Rows are points. Each copy is the shape, with its points in the same order, turned, moved and blurred by noise. Is it also mirrored, or only turned?
In the rows, 128 means zero.

Shape (5 x 2):
[[100 126]
 [137 115]
 [184 143]
 [111 191]
 [ 75 111]]
Copy 1:
[[111 103]
 [106 137]
 [150 178]
 [174  92]
 [ 88  85]]
Copy 1 is: mirrored
Copy 2, 5 rows:
[[109 109]
 [135 134]
 [191 126]
 [144  55]
 [ 78 119]]
Copy 2 is: mirrored

Shape:
[[153 173 102]
 [ 96 117 184]
 [113 136 147]
 [103 110 114]
 [169  73  62]
 [129  79 100]
 [104 145 150]
 [132 183  91]]
Copy 1, 8 rows:
[[170 109 101]
 [ 99 182 147]
 [127 147 133]
 [124 116 165]
 [199  82 207]
 [154 112 197]
 [113 151 123]
 [155  91  93]]
Copy 1 is: only turned
Copy 2 (8 x 3):
[[ 80 134 133]
 [188 176 131]
 [148 152 126]
 [157 112 121]
 [129  46 177]
 [159  82 151]
 [147 161 117]
 [ 81 130 109]]
Copy 2 is: mirrored

Shape (9 x 4):
[[158 118 138  74]
 [126  98 112 116]
 [127 150 165 166]
 [103  88 124 154]
 [133  98  57  82]
 [ 99 145 145 145]
 [162 124 163 108]
 [139  68  60 153]
 [135  41 129  76]]
Copy 1 (9 x 4):
[[127  71 113  90]
 [114 100 147 148]
 [130 168 109 118]
 [127 144 155 162]
 [ 84  53 144 163]
 [108 170 139 120]
 [147 114 116  99]
 [125  85 141 209]
 [155  57 180 137]]
Copy 1 is: only turned
Copy 2:
[[154 143 128 182]
 [161 116 114 128]
 [ 99 117 182 112]
 [157  82 133  99]
 [188 150  70 122]
 [100 103 146 104]
 [143 130 163 169]
 [210 122 117  75]
 [206  84  98 173]]
Copy 2 is: mirrored
Copy 3 (9 x 4):
[[ 94 187  92 131]
 [120 130 105 120]
 [146 146 133 198]
 [139  93 121 133]
 [123 156 114  57]
 [124 133 157 168]
 [103 173  90 158]
 [166 105  86  73]
 [ 73 126  63  91]]
Copy 3 is: mirrored

Shape:
[[123 131 114 134]
 [157 142 113 133]
 [102 143  92  96]
 [133 135 138  96]
 [202 120 123 147]
 [131 136 123 147]
 [ 93  18 103 152]
 [109 139 100  69]]
Copy 1:
[[135 114 118 133]
 [141 133 120 162]
 [143 139 121  92]
 [133 132 161 131]
 [161 124 133 206]
 [126 114 114 149]
 [176   7 118 106]
 [150 146 149  89]]
Copy 1 is: only turned
Copy 2 (8 x 4):
[[125 117 128 131]
 [110 140 111 152]
 [137  80  94 134]
 [132 136  88 115]
 [113 192 123 168]
 [115 129 138 135]
 [213 118 204 147]
 [152  96  73 135]]
Copy 2 is: only turned
Copy 3, 8 rows:
[[138 140 132 140]
 [150 142 130 174]
 [152 155  94 114]
 [171 111 111 142]
 [171 138 162 208]
 [130 134 139 154]
 [164 157 226  72]
 [178 145  83 113]]
Copy 3 is: mirrored

Shape, 9 rows:
[[112  77 136  55 115 138]
 [153 180 108 171 132 121]
 [155 157 110 122 112 119]
 [101 175 178  93 163  99]
 [154 184 112  87 142 114]
 [134  56 105 166 141 124]
 [153 111 123 151 181 147]
 [ 90 168 106 173 139 147]
 [138  75 206  96 161 152]]
Copy 1 (9 x 6):
[[138  97 191  89 132 105]
 [125 162  72 136 100 167]
 [134 157 117 112  96 143]
 [186 121 153 166 123 193]
 [181 175 120 109 106 155]
 [ 83  98 103 144 142  75]
 [119 126  85 129 177 127]
 [133  97  67 129  92 172]
 [119 104 183 146 209 142]]
Copy 1 is: mirrored
Copy 2, 9 rows:
[[ 71  94 145 111 176 140]
 [179 160  63 141 128 103]
 [146 158  86 115 149 123]
 [151 140 117 194 210 139]
 [152 155  72 119 196 136]
 [148  75 135 109 100  82]
 [169  73  83 135 131 120]
 [139 135  64 179 134  68]
 [121  59 151 162 147 186]]
Copy 2 is: only turned
Copy 3:
[[ 88 113 137  58  94 120]
 [158 160 111 184 155 103]
 [144 158 127 140 126  92]
 [ 66 184 115 113 184 121]
 [144 194 115 108 150  96]
 [145  59 152 142 133 145]
 [151  94  96 130 171 131]
 [125 155  92 186 132 161]
 [ 62  68  98  79 164  99]]
Copy 3 is: mirrored
Copy 4 (9 x 6):
[[118  95 117  79 112 174]
 [117 186 124 174 141  88]
 [109 170 125 120 127 105]
 [178 160 188 112 113 141]
 [127 193 126  94 102 113]
 [111  77  94 183 125 113]
 [169 129  86 170 127 111]
 [117 183 138 200 133 151]
 [197  71 128 106 156 141]]
Copy 4 is: mirrored

Shape (12 x 8):
[[129 148 116 136 137 147  72 118]
 [144 131 113 138 136 128 149 118]
 [152 131 155 134 149 154 138 117]
 [132 145 187 134 148   7 109 121]
 [129 131 102 115 145 112 135 107]
 [135 135 123 133 148 135 137 155]
 [108 144 121 136 162 147 144 121]
 [118 140 135 115 113 111 142 116]
 [142 140 101 128 139 140 149 128]
 [136 176 108 113 129 143 125 120]
 [128 135  99  54 123 133 134 120]
 [117 134 106 142 120 151 125 131]]
Copy 1:
[[104 161 164 101 136 161 100 137]
 [117 137 118 137 137 123 140 137]
 [140 129 129  96 153 126 147 144]
 [ 97 110 230 162 170  60 143 196]
 [ 96 134 128 141 114 125 134 154]
 [118 105 130 127 155 144 128 136]
 [ 93 116 116  99 136 127 132 130]
 [115 121 160 134 117 115 148 126]
 [107 130 112 133 132 145 142 130]
 [ 90 145 147 121 128 161 155 123]
 [109 115 143 134  72 167 160 146]
 [114 131 131 124 131 141 116 104]]
Copy 1 is: only turned
Copy 2, 12 rows:
[[121 159 118 140 127 104  89 143]
 [111 123 107 122 116 139 152 140]
 [121 139 106 162 140 148 153 152]
 [111  96 198 120 148  59 183 209]
 [123 119 120 124  90 117 144 140]
 [104 123 119 140 137 125 146 112]
 [ 94 137 129 155 104 144 138 126]
 [134 115 151 118 118 141 144 144]
 [112 132 105 123 110 137 147 118]
 [132 166 129 118 113 130 135 120]
 [180 122 129 129  86 124 142 101]
 [110 128 117 124 123 146 109 121]]
Copy 2 is: only turned
Copy 3 (12 x 8):
[[140 128 156  79 168 128 135 113]
 [105 121 128 115 111 133  99 124]
 [111 122 179 132 127 112 106 126]
 [119 193 153  63  64 104 147 217]
 [ 89 136 129  93 114 140 125 116]
 [100 136 134 125 146 131 115 142]
 [ 88 150 154 110 141 142  94 110]
 [102 164 130 116 108 113 126 119]
 [ 95 120 121 119 133 130 103 116]
 [ 91 134 134  93 149  96 116 107]
 [ 60 125 121 118 126 111 172  95]
 [121 141 122 122 147 133 111 102]]
Copy 3 is: only turned
